Each row is a point. The window is the flat piece filled in between its corners: a triangle in 3 columns, a solid with four corners in 4, and so on. A path goes straight from each point to the next, and from the last back to the first. After which points does the path pass through the window?

Window:
[[ 58   5 -12 -15]
 [-73  87  -7 -30]
 [ 45 -81  94 -28]
 [ -9  -7 -35 -15]]
Path:
(1): [ 23  -2 -24 -51]
(2): [ 26 -34 -19 -41]
(3): [ 31 -33  -2  35]
(4): [47  5 -2 15]
(5): [ 56   4 -20 -59]
(6): [ -3   2 -30 -95]
(7): [-22  11 -20  21]
(8): [ 16   6 -10  31]
Through the window after points: 4, 6, 8

Window, 8 rows:
[[ 44  17  12 -24  42  36  29  17]
 [  3 -63   7  46  42   8 -82 -16]
 [-60   2  17   1  17  21  70  -4]
 [-25  39 -36   7  31 -41  54  18]
 [ -4 -12 -35   8  19  95 -86 -15]
 [ 15  33  26 -52 -36 -36  68  30]
 [-15 -37 -17 -57  14 -10  65  12]
 [ 35 -73 -28  62  -3  35 -34  -9]]
Path:
(1): [ 19 -28 -37  26  20  44 -41 -95]
(2): [  2 -29 -18  12  30   3  15 -92]
(3): [-37 -18 -16  40  49  43 -10  77]
(4): [  5 -38  -6  44  18  29 -41  31]
(5): [ 17 -28  -6  42   9  28 -33 -39]
(6): [  0  10 -12 -27   2   0  67 -59]
(7): [-19   1   9  -8  23  14  42  94]
(8): [-23 -19 -14 -10  14  35  -5  64]
(9): [  8 -12 -23 -20  23  24   4 -46]
(10): [ 11  14  -3 -19   6  -8  59 -65]
(11): [-30  -7  29 -16   9  -9  53  89]
(12): [-22 -16 -18  17  26  57 -28  51]
(13): [ 10   6 -18 -11  12  40 -16 -74]
(14): [-11   1   0   1  10   6  43 -75]
(15): [-41 -20   6   4  21  29  26  39]
(16): [ -3 -51 -24  42  33  67 -60  29]
Through the window after points: 8, 12, 14

Window, 11 rows:
[[-26 -33  12  13 -27  10  53  -8 -27 -31 -19]
 [-73   4  -8 -27 -12 -42  -7   1  29 -38   9]
 [  4  38  13 -22 -26  37 -26   8 -22  -7  12]
 [ 46 -23   4 -28  17 -13 -35 -13  25  11  15]
 [ 26   6  -9 -48  31 -19   4  23 -41  43   5]
 [ 50   3 -80   9   2 -13  -8 -10 -11  -9  11]
 [ 44  18  -6 -18  61  12  95 -25 -31  18   1]
 [-80  22  11  -5 -14 -27 -17 -32  28  26   7]
 [ 36   9  18  33   2 -19 -31   5   0 -21   5]
 [ -2  10  10  17 -17 -42  16   2  92  21   3]
 [ 19  15  -1  18  41  60  10  23 -18  16   7]]
Path:
(1): [ -7  13  -2 -17  12  -8   5  -9  -6  10 -30]
(2): [  5  18   1 -21   6  -3  -9  -1  -2  15 -20]
(3): [  0   1   2 -15  -3  -3   3   8 -13  11  77]
(4): [  9   1   4   0   5 -12  12   0  20  13  26]
(5): [ 13  21  -6  -7  17 -12  -4   3  21   3 -52]
(6): [-17  13   2   5  -5  -3   0 -12  20 -14 -18]
(7): [-12  -6   6  20 -14 -15  16 -12  14  -9  51]
(8): [18 -2 -8 14  4  1 15  8 -7 13 65]
(9): [ 12  14 -20   5  17  15   0   1   6   4 -20]
(10): [  3  10 -11  -9  19  -7   1  -3  -1  10 -27]
(11): [  6  -6  -1  -2   8 -13  19   9  -2  24  80]
(12): [ -6   1   2  -8   4 -10  11   1 -11  14  22]
Through the window after points: 2, 4, 8, 12

Window (14 x 14):
[[  8  -9 -40 -30  12   4  17  -7 -24  64  24  30   9   7]
 [ 23  40  18   3  15   6 -95   6  27   4  14  17   6  12]
 [ 11  -2  19   0 -21  13  -9   0 -40  82  13  22 -31   2]
 [-17   0 -12 -29 -46  -2  -8  12  60  -4 -15  11   8  -3]
 [-15  -2 -49 -13 -18  -4 -47 -15  42  17 -42  13  31  -9]
 [  1  52   2  -6 -14   6 -21  20 -11  23 -20 -10  -1  12]
 [ 15  12  -3  -6 -15  -2  16  -9   6  45   5 -35 -16  17]
 [  0  22 -10  30 -32  16  15   1   6   1 -14  -5   0  -2]
 [ 15 -12 -16  -2  14 -18   0  23  27  17 -16  14  -9  13]
 [  9  -3   8  -7 -13 -26  -3  13  -9 -35  -1 -18  -4   9]
 [  1 -20  -1 -29  87  15  23  -8  -8  -7   0 -13 -21  28]
 [  3  29  -2   5  -5 -11  20 -12  18  -4  -5 -10 -87  18]
 [ 24 -15 -16 -10 -21  25 -23  36 -26  17  15  -2  -9   3]
 [ 33  21 -19  -9 -31  12  -8 -12  17   3 -46  13  17  -7]]
Path:
(1): [  1  -2 -13 -16  -3  10 -18   0  10  13  -9  13  -6  63]
(2): [  8   5  -7 -21  12  -4 -15   6  12  17  -6   1  -8  -5]
(3): [ 15  14  -4  -6 -15   4  -3  -1   5  25  -4  -3  -8 -28]
(4): [  9  -2 -11 -12 -20   7 -14   4   2  15 -20  23  -5  48]
(5): [ 10   4 -14  -7 -14   9 -12   6   8  16  -8   9  -5  25]
(6): [ 11   6 -15  -9   1   2 -10  11  12  23  -4   1 -12 -29]
(7): [  9  17 -11 -12   4   9 -16   8   8  32  -1   5  -3 -21]
(8): [  8   6 -16  -6  -5   9 -21  -5   4  33  -7  18   0  31]
(9): [  6   5  -9  -4 -21   6  -7  -8   2  25 -11  -7  -1  60]
(10): [ 12  19  -4  -9  -6  -3   4   6   8  31   1 -19 -15 -18]
(11): [ 16  19 -12 -12  -5   6  -8  12   9   9 -11  -1  -7 -30]
(12): [  6 -10  -6  -6 -28   8 -12  -5  -1  10 -17   7   8  65]
(13): [  8  10  -3  -4 -14  12 -10   0  -2  30  -6  10 -11  23]
(14): [ 10  15  -5  -1  -6   5 -11   2   3  35  -2   5 -15 -17]
(15): [ 18  26  -5  -9  13   8  -3  20   8  12  -1 -25 -19 -50]
(16): [  4   5  -1   1 -12   3 -12   1   4   6 -10   4 -10  30]
Through the window after points: 3, 9, 11

Window, 14 rows:
[[-15  18   5  26  57 -70 -38  27  13  55  56 -10  38  39]
 [-15 -31  25  27  11 -21   2 -22  -8   3  22  -7 -84  18]
 [ 17  -4   0 -22  30  16  -1 -35 -18 -22  61 -27  -3  22]
 [ -2 -57  20  35 -45  -8 -39 -33 -56  58   2  27  -4  40]
 [ 43  15 -50  74   6 -23 -44 -29  -2  -7  15  -9  40   7]
 [ 16 -64  48  30   0  -3  -7 -10  27 -16  59 -20  15  15]
 [-25  38  12  30  37  16  59 -15 -60  -7   7   3  11  49]
 [ 79  17 -30  35  -1   4  29 -34 -29  19 -51  12 -64  17]
 [  7  13  19  19  -1  57 -59  86  -1  34  -8 -44   9  53]
 [ -7   0  -7  10   6  52 -33  -8  15  33  33   9  17  38]
 [-16 -25 -95 -67  22 -10  31 -22   3  27 -25  -2   7   4]
 [-18 -22  17 -48   2  10 -38 -30  11   3   1  10   8  25]
 [-18   9  24  12 -17 -31   3  27 -12  21  51   5  -4  19]
 [-12 -52 -35  -9  79  -1   0  34  -2 -43  56  42  38  20]]
Path:
(1): [ 27  21  -4  33  36  20  -6   5 -33  34  16  -2 -19 -35]
(2): [ -6 -16   5   8  11  19 -11 -10 -50  33   3   3  10 -26]
(3): [ -4 -26   0  16   7 -18  -7  -9  -2  -4  32  21   2  83]
(4): [ 16  -8 -11  22  -4 -15  -7  -2   4 -13  31  -5   1  70]
(5): [ -8 -17  13  17  29  -4 -23  -3  -3  38  32  -8  26 -40]
(6): [ -8 -20  24   7  28  -2 -10  -9 -25  23   4  -5 -13 -25]
(7): [  1 -10   2   7   1 -11  -6   1  -9   4  18  -4 -13  45]
(8): [ 12 -11 -16  33   7 -18 -16 -18   2  -4  24  -5 -17  41]
(9): [  0 -11   2  27  19  -5 -12 -12 -19  13  13  -2 -10 -16]
(10): [-10  -1 -23 -14  27   8 -13 -12 -25  45   5  14  -4 -61]
(11): [ -4 -24  -8 -14   2  -9   0 -18  10  -9   8  -7  -6  67]
(12): [ 22 -16 -25  25   7 -11   8  -4  -6  -3   6   0  -8  49]
Through the window after points: 2, 4, 8, 10

Window (14 x 14):
[[-19 -26 -33 -38   9 -14  11   6  42   7  11   5   6  10]
 [-13  83 -11  25  60  16  46   3 -29  41 -55 -30  -5   8]
 [  1  56  57   8  -2  52   0 -17  19 -16 -17  19  10  27]
 [ 35  65 -12  15  18  -2  13 -10  17 -17  47   4  55  20]
 [ 28  72  26 -20  28 -46   0   9   5  12 -38  49 -81  32]
 [ 16  50 -11  38 -13 -21 -64   4  36  29  30 -15  42 -21]
 [-32  23   7 -27  19  37 -32  30   6 -18  59  33 -32 -48]
 [ 18 -54 -24  44   9 -12  52  35   8 -22  31  44 -39  -4]
 [ 27 -34 -15  20  -8   5 -31  37   3  38  72  35  -2  23]
 [ 38 -18 -29 -26  36  64 -18   8  -1 -53 -85  -7  24  42]
 [-14  63 -24 -13 -21  37 -20  43 -23  -9 -95 -30  56  56]
 [-12  65  24  13  48  -9  22 -21  21 -37  37 -31 -45  33]
 [-20   6 -16  24  41 -23   3 -27 -79   7  -5  32 -40 -18]
 [ 46   8  47  -1 -26  -8 -39  75  -6  27 -24  -6  75  22]]
Path:
(1): [ 29  30   7   5 -27  -4  -7  -5   6  -2   9  -1 -31  14]
(2): [-12  10   6  -8  59  33 -29  29  19 -27  -5  46  52  18]
(3): [-21  33  -2  40  31  24 -25  28   1 -17 -17  28  -4  39]
(4): [ 60   4   0 -67  -7 -12  81  -2 -12   9  11 -19   6 -19]
(5): [ 28   3  -4   1 -16  19   4  26   6  26  26   1  -4  19]
(6): [ 11  -5 -12  27  27 -13 -21  21   1  -8  33  39  15  12]
(7): [-20  19  -9   8  28  17  -7  24  -7  -3   2  25   5  15]
(8): [ 92   5  -5 -20 -43   2  -8  -1  27  18   0 -18   8 -23]
(9): [ 26  -3 -25 -30 -13   5  20  -4  -4   0   1 -19  12  14]
(10): [  8  39   5  55  52   0  -1  27  13 -13 -31  36  -3  37]
(11): [ -2  16  14   9  27 -14  -2  24  14 -11   7  37   1  26]
(12): [ 18  13 -14 -18 -13   8 -18   6   5   8   4  -5   0  -5]
(13): [ 25   4 -23 -11  -1  -2  -3   8 -19   2  -1 -34  -2 -11]
(14): [ -3  15  -4  29  26   2 -21  25  17   6  19  58  -2  29]
(15): [-19  23   0  36  30  19 -32  35  -3 -42   1  31  48  22]
(16): [ 27  41  -8  -4   5   0   4 -11   9  13  17  -5  -2  -2]
Through the window after points: 5, 15
